Rows are points. Each copy is the shape, with its points in the same order, turned, moved and blurred by noise. Some copies are also mirrored. Which?
In the rows, 128 means zero.

Shape:
[[ 89 152]
 [136 160]
 [124 137]
 [140 124]
 [117  65]]
Copy 1:
[[119 183]
 [ 91 144]
 [118 145]
 [122 124]
 [185 119]]
Copy 1 is: mirrored
Copy 2, 5 rows:
[[ 88 161]
 [102 114]
 [126 133]
 [136 121]
 [183 162]]
Copy 2 is: mirrored
Copy 3 (5 x 2):
[[149  79]
 [159 126]
 [135 113]
 [120 130]
 [ 69 119]]
Copy 3 is: mirrored
Copy 4, 5 rows:
[[ 75 128]
 [112 145]
 [110 120]
 [130 114]
 [122  54]]
Copy 4 is: only turned

Shape:
[[113 101 155  85]
 [168 154 158 147]
 [123 129 141 155]
 [167 128 137 132]
 [117 152  67  84]
 [113 108 168  74]
 [145 113 130 109]
 [138 148  64 104]]
Copy 1 (8 x 4):
[[ 89  90 118 159]
 [153 102 183 151]
 [138 102 160 117]
 [155 104 144 155]
 [131 181  96 144]
 [ 75  99 127 175]
 [135 105 126 155]
 [155 171 101 147]]
Copy 1 is: mirrored
Copy 2:
[[153 122 165 111]
 [157 184 105 132]
 [127 154 124 158]
 [159 146  98 128]
 [ 96  96 100  87]
 [152 129 172  95]
 [154 128 118 117]
 [105 100  81  98]]
Copy 2 is: only turned

Shape (12 x 6):
[[ 94  97 129 112 148 168]
 [140 108 128 102 160  95]
 [ 92 139 115 179  92 108]
 [169 155  94 170 165 159]
 [ 96 111  97 155  92 164]
 [ 97 160 111 169 103 133]
 [155  92 158 120 158 132]
 [155 173 100  98 127  98]
 [ 96  98  96 102  95 117]
 [132 148 144 108 156 136]
 [146  90 103 150  84 140]
 [ 85 122 142 132 115 135]]
Copy 1, 12 rows:
[[ 90  98 151 132 118 180]
 [118 106 147 140 165 113]
 [102 175 127 188  87 131]
 [142 177 100 141 171 188]
 [100 134 110 178  88 184]
 [102 182 116 161  93 152]
 [153  99 163 134 149 146]
 [117 142  84 118 150  98]
 [ 81  89 107 170 103 129]
 [119 133 141  99 137 142]
 [144 108 103 191 103 161]
 [ 98 130 149 144  89 143]]
Copy 1 is: only turned
Copy 2, 12 rows:
[[ 90 109 156 120 130 169]
 [131  91 142  97 162  98]
 [111 174  76 149 120 102]
 [181 156 126 136 181 165]
 [102 135  92 158 113 169]
 [117 181  80 132 118 134]
 [145  98 180 133 143 124]
 [172 101  83  81 144 107]
 [ 89  88  80 126 116 126]
 [139 131 144  79 131 135]
 [128 100  96 189 119 127]
 [ 93 138 124 121 101 127]]
Copy 2 is: only turned
Copy 3, 12 rows:
[[ 88  80 140 109 116 137]
 [103 112 149 123 174  89]
 [113 152  85 176 121 138]
 [153 142 149 113 169 187]
 [131 115 104 139  86 146]
 [109 160  95 147 115 157]
 [104  93 184 144 160 119]
 [124 183 144 104 158  95]
 [117 113 105 125 101  79]
 [ 83 136 162 113 154 134]
 [163 115 136 161 103 120]
 [ 80 120 121 146 111 127]]
Copy 3 is: only turned

Shape, 13 rows:
[[182 145 157 146 152  84 102 163]
 [108 153 142 147 151 117 111 121]
 [156 124 143  94 142  69  89 150]
 [112 129 173 135 111 153 131  90]
 [142 159 121 113 115 138 140  70]
 [134 133 158 104 176 113  85 136]
 [156 131 151 105 106  87  92 152]
 [101 117 121 103  90  70 137 117]
 [103 182 153 110 144 122 101 124]
 [114 157 130 151 127 150 108  93]
 [ 81 138  99 126 118  83 154 105]
 [105 120  82 107  93 107 156 138]
 [149 152 152  80 160  75 121 170]]
Copy 1:
[[200 122 100  89  90 123 154  94]
 [140 142 108 110 158 128 136 108]
 [180 130 109  83  93 104 160 158]
 [141 139 151 152 167 156 112 121]
 [131 152  96 165 132 176 135 146]
 [175 113 111  80 153 121 159 144]
 [183 144 126  93  88 115 124 149]
 [114 176 134 129  95  97 142 156]
 [149 166 103  84 163 150 138 132]
 [136 141  95 140 168 142 108 119]
 [ 84 179 110 132 123 111 153 131]
 [ 75 153 116 127  83 125 121 151]
 [167 140 118  55  92 139 177 144]]
Copy 1 is: mirrored
Copy 2, 13 rows:
[[178 139 160 153 131 142  64 156]
 [117 159 124 159 125 108  92 118]
 [167 139 144 100 140 119  48 139]
 [106 107  74 153 117 134 104 105]
 [153 132  61 130 144 106 135 112]
 [145 141 146 130 149 134  65  98]
 [175 126 129 108 104 120  64 140]
 [120 134  84  81 105  90  85 157]
 [136 174 116 141 111 120  94  87]
 [120 128  98 166 126  95 127 107]
 [ 89 163  87  99 119  86 110 155]
 [109 134 106  71 104  99 138 168]
 [165 171 151  90 127 151  67 139]]
Copy 2 is: mirrored
Copy 3 (13 x 8):
[[138 160 142 128 139  56 161 153]
 [112 147 126 134 129 118 108 131]
 [ 81 141 163 127 152  63 171 122]
 [136 143 143 129 106 172 135 109]
 [106 144  92  93 123 171 163 118]
 [ 94 170 159 144 171 105 141 133]
 [ 92 128 169 129 120  83 177 137]
 [ 76  96 146  94 110 111 140  83]
 [ 73 168 136 123 126 133 121 153]
 [118 132 104 137 120 156 122 141]
 [ 83 102 118  84 122 123  97  89]
 [ 94  72 142  68 131 125 130 116]
 [ 80 170 174  95 151  64 154 140]]
Copy 3 is: mirrored

Shape (15 x 11):
[[102 144 149 155 158  99  99 143 136 217 134]
 [129  87 114  72 126  93 124 144 148 134 100]
 [114 114 114 138 149  88  94 135 127 113 146]
 [115 143 132 147 130  88 161  75 138 130 104]
 [117 117 115 115 178  95 122 153 146 107 108]
 [159 169 168 155 136  93 110 134 145 145 137]
 [127 151 111  91 124 141 122 150 110 108 116]
 [117  89 202 118 135  92 101 153 118 108 115]
 [121 163 148 129 158  93 100 162 137 140  95]
 [109 105 108 122 128 151 158 147  98 121 145]
 [130 104 113 132 151 249 139  60 138 129 114]
 [111 101 123 155 119  94 104 148 143 112  99]
 [105 136 174  61 126  88  95 150 153 110 116]
 [162  95 151 154 125 148 164 160  91 114 172]
 [100 103 139 123 133 145 137 133 173 114 123]]
Copy 1 (15 x 11):
[[125 181 106 153 155 151 124 109 127 197 175]
 [106  89 158 122 150  98 135 125 158 154 106]
 [100 116 109 164 128 112 108 118 148 127 154]
 [155 163 127 156 115 111 167 115 175 112 132]
 [ 94 102 126 161 168 123 148 116 138 113 132]
 [132 186 140 153 154 138  99 138 136 117 155]
 [122 108 117  97 129 121 128 131 111 109 106]
 [ 75 136 191 160 108 144 100 105 136 139 123]
 [ 95 166 129 147 170 125 122 104 119 127 122]
 [138  85 124 126  92 139 153 147 106 129 139]
 [225  77  91 128 101 217 143 112 144 116  83]
 [ 98 129 118 180 122 107 124 134 149 141 104]
 [ 62 135 161  97 143 123 113 106 165 129 112]
 [150 100 166 158  86 155 118 172  89 119 164]
 [113 106 126 145 120 170 150 146 164 134 105]]
Copy 1 is: only turned
Copy 2, 15 rows:
[[ 92 207 131 119 122 139 138 156  93 185 161]
 [121  95  95 124  97 123 129 122 151 180 116]
 [ 94 119 134 141 117 150 104 119 120 147 180]
 [109 158 119  89 100 101 101 120 134  95 139]
 [ 75 108 116 144 140 118 129 109 134 148 145]
 [113 182 166 160 114 127 107 131 124 129 133]
 [126 110 121 136 122 169 156 101 136 121 116]
 [115  91 149 146 113 123  88 144  72 163 111]
 [ 78 164 122 160 127 136 131 122 102 148 118]
 [148  94 130 104 135 142 163 132 120 122 162]
 [180 132 113  46 224 164 110 137 160 112 120]
 [101 112  96 152 113 135  99 159 115 134 153]
 [ 78 101 152 140  85 157 112 116 120 168  80]
 [187 103 175 144 144 118 147 140 109 122 171]
 [104 103 132 106 145 134 120 163 149 139 123]]
Copy 2 is: mirrored
Copy 3, 15 rows:
[[ 79  89 147 182 113  75 113  86 139 121 162]
 [141  61  97 125 120 144 122 128 123 131  94]
 [133 115 108 135 147 107  80 131 121 101 141]
 [162 132 157 135 153  82 128  97 146 147  99]
 [125 103 102 160 155 126 106 147 138 105  96]
 [129 115 183 148 122  95 124 136 158  89 156]
 [116 144 117 120 100 139 128 151 107 118 102]
 [113  61 166 119 149 108  75 178 114 127 120]
 [105 105 144 166 108  93 112 147 145  93 107]
 [119 144 111 137 138 147 118 138  87 168 135]
 [ 80 181 173 110 168 205 124  53  96 152  93]
 [150 103 132 152 124 121  60 131 136 131 113]
 [100  68 126  86 112 105 110 169 153 110  96]
 [135 135 161 144 156 159 123 168  84 155 181]
 [107 115 132 124 148 156  97 123 156 157 112]]
Copy 3 is: mirrored
Copy 4, 15 rows:
[[107 214 100 146 125  93 124 134  69 148 170]
 [126 128  51 115 140 135 147 136 127  93 133]
 [143 141 114 137 145  80 114 148 134  96 163]
 [129 140 121 114 103  71 159  81 115 121 120]
 [123 147  91 128 179  88 145 131 153  93 131]
 [154 203 150 116 110 100 135 147 112 118 123]
 [ 96 117 126 101 145 127 154 170 136 118 114]
 [150 152 109 191 118 124 166 157 129  71 134]
 [115 186 118 131 153  97 146 153 104 103 109]
 [118  97 110 132 144 114 157 160 152 162 147]
 [ 97  79 180 125 160 188 126  63 144 170 157]
 [132 136  94 161 139  91 109 134 124 107 109]
 [ 96 169  96 130 115 129 162 165 138  52 132]
 [185 120 134 149 119 126 161 173 159 176 145]
 [101 139 109 146 133 132 132 107 167 124 134]]
Copy 4 is: mirrored

Shape:
[[153  78 122  73 122  60 175 122 124 144 126  81]
 [141  62 132  93 124  66 108 104 141  92 138 123]
 [154 135  85 109 159 184 131 150 109 107 113 164]
 [131 104 186 110 126  69 172 151 130  94 117 108]
 [121 123 146 152 134 123 115 163 166 143 117 112]
 [152 142 151 126 114 121 128 131 134 136 114 156]
 [101 169 166 149  98 172 145 120 147 121 123  93]
 [127 172  95 112 184 138 100 147  82 124 133 161]
 [138 149 171 176 100 137 154 154 163 119 148 124]
 [138 151 165 161 120 142 106 145 112 118 102 108]
 [159 142 142  86 107  61 127 143 150 106 118 109]
 [141 158 119 148 196 164 118  98 151 121 104 161]
 [105 166 125  95 167 195 119 153 132 132 122 168]
 [118 154 175 135 113 152 148 139 114 161 146 161]
 [152  61 153  78 124  88 144 118 148 134  86 125]
 [ 94 131 135 163 101 120 150 127 153 126  89 156]]
Copy 1:
[[141 130 154 160  80 100  72 168 185 132 120  87]
 [117 103 160 117  73 106  94 121 182 154 179 111]
 [114 124  75 124 144  84 140 135  82  89 178 120]
 [130  79 161 113  72 126 132 174 162 120 103 109]
 [133  99 149 145 146 159 152 127 134 121 136 133]
 [119 113  99 136 113 119 156 130 145 132 124 151]
 [148 147 120 107 114 183 169 115  96 118  94 124]
 [135 124 109 108 166  66 135 162  84 127 164 172]
 [128  91 116 144  95 190 169 137 105 134 110 137]
 [131 111 124 104 128 160 148 128 122  88 115 173]
 [146 127 159 149  66 106 152 159 173 128 142 146]
 [149  92 102 126 154  82 153  73  82 124 138 137]
 [144 133  84 101 178 100 188 140  91 124 156 117]
 [127 117  72 110 137 150 160 155 124 154  96 140]
 [121 107 134 132  99 102 112 122 210 116 133  84]
 [ 75 119 137 132 126 138 166 109 122 134  98 119]]
Copy 1 is: only turned
Copy 2:
[[140  99  65 163 164  95 208 130 123 120 173 133]
 [ 72 137  82 148 163  84 160 142 140  89 185 135]
 [104 155 150 179 112 176 130 142  79 120 136  80]
 [110  71  94 129 181  90 161 138 107  83 119 136]
 [134 159 135 119 181 116 136 128 127 120 102 116]
 [137 139 125 154 144  95 108 124  95 104 128 108]
 [165 108 151 118 136 126 110 116 161  90  94  75]
 [108 168 141 123  90 169 134 107  55 107 144 111]
 [155 119 154 148 184 120 101 110 137  78  93 124]
 [149 136 116 108 147 138  92 147 117  94 108 108]
 [125 135  62 146 165  86 159 110 101  66 131 107]
 [ 96 148 151 131 143 154  86  89  97 149 147  68]
 [115 155 192 133 108 142 139 122  76 117 116  55]
 [167 118 182 139 124  97 113 122  97 101 119 120]
 [108 112  84 158 175  66 163 164 115 136 162 104]
 [113 125 131 151 133  90 106 116 142 135  80 120]]
Copy 2 is: mirrored
Copy 3, 16 rows:
[[ 85  98 116  94 139 100 192 141 100 129 165 200]
 [107  87  78 100 141 118 117 112  90 161 150 183]
 [201 160 154 132 141 174 130 124  98 104 119 161]
 [110  99  74 118 136  68 148 133 130 101 123 152]
 [134 138 116 106 120 109 122 133 190 153 118 157]
 [128 133 141 141 145 115 109 123 142 110 138 141]
 [125 104 168 122  78 108 116 124 172 115  89  97]
 [180 189 127 122 143 169 144  63 113 118 138 124]
 [145 104 132 148 124  95 114 153 188 121 124 110]
 [140 159 131 122 110  87 110 130 146 130 107 110]
 [115 110 120 113 140  60 138  92 136 129 168 173]
 [156 161 137 182 125 168 116  81 138 142  87 168]
 [182 145 159 119 152 175 125  85 150  95  96 130]
 [119 130 150 134 149 145 127 136 168  92 125  89]
 [ 84 118 109  94 156 110 126 137 105 117 126 215]
 [121 120 117 136  88 137  94 129 178  94 138 155]]
Copy 3 is: only turned
Copy 4:
[[ 50  97 123 116 128 125 122 139 102 171  55  87]
 [103  75 146 148  95 105  85 157 113 124  60 100]
 [146 161 164 206 146 160 123  82 121 141 105 130]
 [ 83  84 142 139 105 127 126 160 134 173 131  58]
 [147 109  93 138 110 154 144 137 136 132 132 113]
 [123 130 136 159 131 108 140 132 157 143 128 129]
 [117 140 114 137 120 124 178 109 118  89 184  93]
 [177 167 147 183 177 130  96 116 100 159 122 120]
 [116 121 105 149  78 125 152 118 138 139 187 122]
 [157 157 120 158 108 118 164 142 138 129 141  83]
 [ 83 127 117 130 122 110  85 150 159 143 103  83]
 [159 119 103 230 164 125 136 104 123 119 131 129]
 [174 135 158 171 180 159 132  71 132 124 150 121]
 [140 124 149 132 138 104 168 107 131 157 172 141]
 [ 85  68 143 145 128 128 141 143 153 144  55  96]
 [108 113 135 163 128 147 164 169 136 113 155 143]]
Copy 4 is: mirrored

Shape (18 x 12):
[[128 131 179 148  97 148 135  87  84 147  76 149]
 [151 111 168 187 119 150 148 143 123 141  98 136]
 [140 116 206 173  93 146  96 107 157 162 121 147]
 [140 127 192 177 123  88 133 117 153 136 128 131]
 [118 159 154 106 150 111 113 156 128 108 206 109]
 [143 162 119  93 154  83 125 149 150 156 146 115]
 [107  99 141 174  97 158 132 143 145 146  93 152]
 [118 125 183 157 113 102 126  90 145 127 129 126]
 [161 152 124  90 113 147  94 162  97 111  76  64]
 [125 181 132 128 163  94 111 129 157 121 173 131]
 [160 116 138 159  69 142 136 110 136 107  95 141]
 [162 170 119 137 120 121 114 178  99 129 140  87]
 [165 129 171 166 113 160 123  68 142 155 121 117]
 [160  96 120 103 145 125 130 161 115 117 123 105]
 [156 139  98 123 146 112  83 147  86 126 143 102]
 [134 142 194 173 152 136 122  95 163 114 107 163]
 [119 112 144 175  98 176 158 125 118 137  90  91]
 [125 137 110 136 144 107  90 150 114 120 129  74]]
Copy 1 (18 x 12):
[[196 170 142 143  99 113 166 150  95 115 100 174]
 [167 131 133 125 157  90 130 161 130  98  97 189]
 [220 104 147 177 134  87 138 126 141 105  77 171]
 [220 124 144 130 145  93 109 136 161 113 121 148]
 [146 113 128 188 135 124 100 127 179 159 181  99]
 [139  83 160 125 126 115 114 133 143 167 165  96]
 [159 138 136 128 152  93 171 150 144  93  66 144]
 [231 137 135 146 132 112 129 113 140 115 123 136]
 [ 98 118 197 154 117 106 132 127  75  81 159 117]
 [163 119 133 157 128 127  70 130 155 171 139  79]
 [171 119 123 124 107 122 131 142 117  64  92 157]
 [119 111 153 160 123  93  99 173 120 108 175 113]
 [209 102 127 162 145 133 130 144  86 112 101 171]
 [109 106 135 120 148 106 137 117 119 120 168 139]
 [116 111 123 158 118  81 118 129  95 125 166  94]
 [196 146 139 158 151 126  96 112 132 133  76 165]
 [163 146 145 138 176 122 163 179 104  77 112 160]
 [136 130 143 156 156  80 114 130 116 114 160  79]]
Copy 1 is: only turned
Copy 2, 18 rows:
[[176 109 131 129 132 155  70 140  95 138 159 153]
 [133 136  98 111 104 151  84 143 100 164 135 116]
 [135 118 123 138  90 154  61 161 115 109 168  75]
 [155 135 114 148  76 122 109 153  78 122 127  84]
 [134 168 134 131  84  46 164 108 154  99 139 112]
 [165 111 131 116 101  96 199 111 145 123 124  89]
 [ 95 114 126 133 118 170  84 126 109 147 131 118]
 [157 140 133 150  97 130 105 147  81 101 143  95]
 [160 126 109 106 207  90 130 146 170 147 112 118]
 [165 154 127 154  76 106 176 100 146  96 128  94]
 [121 129  87 114 147 167  99 146  90 101 135 126]
 [149 134  77 114 135  78 137 105 156 135 119 114]
 [169 146 126 111 127 159  78 123  97 116 169  74]
 [118 136 112 103 146 104 170 138 123 160 146 117]
 [147 139  88 143 147  89 167  97 152 151 160 106]
 [161 168 142 157  78 177 105 164 112 123 145 108]
 [117 146 126 105 156 143  68 107  92 152 122 120]
 [136 139 108 159 160  80 153 103 138 146 125  93]]
Copy 2 is: only turned
